Each row of a before or after table is a point. One or more steps were done to the points. Then noise was added and the rows were shuffled. The steps act on columns, c1 being the first. Write out the steps. A step turns or swaps two columns, mirrors them in a line or flattens them onto one, adds a multiple of one to another, or multiplies or shifts one. Angles are multiples of 10 degrees, from the lower column toward the higher: turns from -170 to 170, lines from 10 to 170 but not 90. Use the fewest steps. Two steps may share a column if one is a turn and the other turns, adds or multiplies; they go together, in the order done. Otherwise the lowest column goes first.

Before (8 x 2):
[[-6.9 -1.4]
 [-1.3  1.8]
 [ 0.4  0.4]
 [ 2.6  1.8]
 [ 0.7  3.1]
 [-4.6 -7.5]
 [ 0.1  1.2]
 [ 2.1 -0.2]]
After (8 x 2):
[[-3.5  0.2]
 [-0.8 -0.5]
 [-1.9  0.8]
 [-0.2 -1.2]
 [ 7.6  4.2]
 [ 6.2 -2.4]
 [ 0.1 -2.2]
 [-2.0 -2.4]]
Steps: turn c1 and c2 by 150 degrees

Before, 13 rows:
[[-1.5 -1.4 -2.2 -1.9]
 [-3.5 -0.7 -1.9 -3.2]
 [-3.3 -0.3 -2.1 -0.1]
 [-3.8  3.2 -2.7 -3.0]
 [-3.6  0.7  9.3 -3.2]
 [-1.2  3.2 -0.3 -2.8]
 [ 0.5 -1.4 -0.8 -3.2]
 [-2.7 -0.5  4.5 -0.3]
 [-2.2  2.1 -2.3  0.0]
 [-1.2  0.8 -1.6  6.3]
 [-0.3 -1.4 -0.9  2.2]
 [-4.0  2.4  3.5  8.7]
 [-2.0  3.8  2.5 -3.3]]
After (13 x 4):
[[-0.9  7.8  0.5 -1.9]
 [ 0.8 -3.7 -0.3 -2.1]
 [-1.1  5.2  0.3  0.3]
 [-4.4  5.9  1.9  6.0]
 [-0.3 -3.4  0.1 -1.6]
 [-2.4 -0.9  0.2  0.0]
 [-2.3 -2.0  0.8 -2.7]
 [-6.3  1.4  2.1 -2.1]
 [-2.7  9.2  1.0 -2.3]
 [-0.1 -2.9  0.3  1.6]
 [-3.8 -0.9  1.8 -0.2]
 [-2.0  8.4  0.7 -1.9]
 [-0.5  1.6  0.1  4.2]]
Steps: flatten c1 and c3 onto the line at 160 degrees; multiply c2 by 2.5; multiply c4 by 0.7

Before, 8 rows:
[[ 2.8 -3.3 -0.6  1.3  1.5  0.8 -1.8  7.2]
 [ 2.7  5.4  3.5  4.7  2.0  0.1  3.3 -0.3]
 [ 3.3 -2.2 -1.1  5.5 -1.9  1.3 -0.1 -0.4]
 [ 1.1  3.2  0.8 -2.3  3.3 -5.4  0.2 -0.3]
 [-2.4  2.9  1.1  0.3 -5.8 -2.2 -1.8 -3.8]
 [-2.9  3.7 -1.9  0.7 -1.0 -1.0 -3.6 -1.3]
 [-4.3  0.8  0.1 -2.3  3.8 -2.8  0.4  2.0]
 [ 1.3 -1.3  3.0  3.3  2.7  3.6 -1.6  1.0]]
After (8 x 8):
[[ 4.7  1.1  2.3  5.1 -3.1  1.1  3.3  0.7]
 [ 2.5 -1.3 -6.4  4.6  1.4  0.4  6.6 -0.1]
 [-5.4 -0.7 -0.3 -1.6  4.5 -3.6  2.8 -1.2]
 [-5.0 -3.8 -0.9  0.7 -1.3  0.6 -0.5 -1.7]
 [-9.3 -1.4 -3.2 -0.7 -5.6  1.7  1.5 -4.1]
 [10.3  1.9  2.9  1.5  1.1 -4.8  1.5  5.3]
 [-5.3 -2.1 -2.6 -1.4  3.8 -3.7  3.1 -4.3]
 [ 6.5  3.3 -1.3  3.7  1.9  1.1  2.3  3.4]]
Steps: turn c6 and c8 by 50 degrees; add 1.5 times c8 to c1; turn c2 and c3 by -140 degrees; turn c4 and c5 by -10 degrees; shift c7 by 3.0
